Each point is reached from the start by the listed moves, each made once or not at all, plus a little noise. Is the number of moves made odd or even? Then give how often each move was made.

Moves:
(1): [ 3.9 -5.2 -2.3]
(2): [ 4.2  4.7 -1.6]
Start: [-0.5  2.5 -0.7]
Points:
[-0.6  2.5 -1.2] => even (0, 0)
[ 3.9  7.5 -2.1] => odd (0, 1)

Moves:
(1): [ 1.9 -0.5 -0.1  2.2  1.5 -0.1  0.2 -2.4  2.0  2.4  1.0  0.9 -0.9 -0.2]
(2): [-1.4  3.8 -0.2  1.4  0.2  0.5 -2.7 -1.0  0.9 -0.5 -0.1 -0.2  0.7  1.9]
(3): [ 0.4  0.0  4.9 -0.2 -0.2 -0.5 -2.3  0.0 -2.0 -3.2  0.2 -0.5  0.1  0.0]
(4): [-0.5  0.7 -0.6  2.9 -0.1  2.8 -2.9  0.1 -1.8  0.9 -1.0  0.4 -2.8 -0.2]
(5): [-3.1 -2.1  1.7 -4.4  2.2  2.4  0.4 -1.4  0.1 -0.8 -3.2  2.6 -0.4  3.3]
(6): [ 0.9 -0.4  0.0 -2.9 -0.4  5.9  0.8  0.6  2.1 -1.2 -0.7 -0.1 -1.9 -1.2]
(7): [-1.5  1.4  3.1 -0.3 -1.7 -0.2  5.7 -0.8 -2.5 -1.9 -1.4  0.5  1.3 -1.9]
(8): [ 1.9  1.1  6.1  1.3  0.9 -2.4  5.1  6.2 -1.9 -2.6 -1.4 -0.9  1.1  2.8]
(9): [-1.9 -2.3 -1.3  0.2 -1.3 -1.0  0.1 -1.1  3.1 -2.4 -1.8 -1.7  1.0  1.0]
(10): [-0.3  1.1  4.3 -0.5 -2.6  0.3  0.4 -1.6 -1.9  7.0  1.8  0.2 -2.7  1.4]
(11): [-5.3 -0.6 -0.6  1.8  1.0 -2.6  4.1 -0.4  1.7  0.8  5.3 -1.2  0.2 -2.1]
Start: [-1.2  2.5 -2.8  0.5 -5.1 -1.4 -1.6  1.5  1.7 -2.0 -1.3  0.7 -0.2 -0.2]
Points:
[-5.6  3.2  0.9 -0.9 -5.6  9.2 -5.1 -5.4  6.1  3.6 -5.1  2.8 -6.8  5.8] => odd (1, 1, 0, 1, 1, 1, 0, 0, 1, 1, 0)
[-8.6  1.7  5.8 -3.6 -5.2  4.2  9.9 -4.6  3.6  4.1  1.5  3.9 -4.7 -1.2] => even (1, 0, 0, 0, 1, 1, 1, 0, 0, 1, 1)
[-1.4  8.7  6.0 -0.1 -6.3  2.3  7.2  6.5  0.5 -8.5 -4.9  0.1  1.3  1.7] => even (0, 1, 0, 0, 0, 1, 1, 1, 0, 0, 0)
[-5.7  8.3 16.8  0.0 -6.1  1.3  1.8  3.1 -7.6 -3.3 -6.0  2.7 -3.1  7.1] => odd (0, 1, 1, 1, 1, 0, 1, 1, 0, 1, 0)
[-7.0  6.0  8.7  3.4 -7.6 -1.1 12.4  1.0  5.0 -1.0  1.0 -1.9 -1.4  1.3] => even (1, 1, 0, 0, 0, 1, 1, 1, 1, 1, 1)
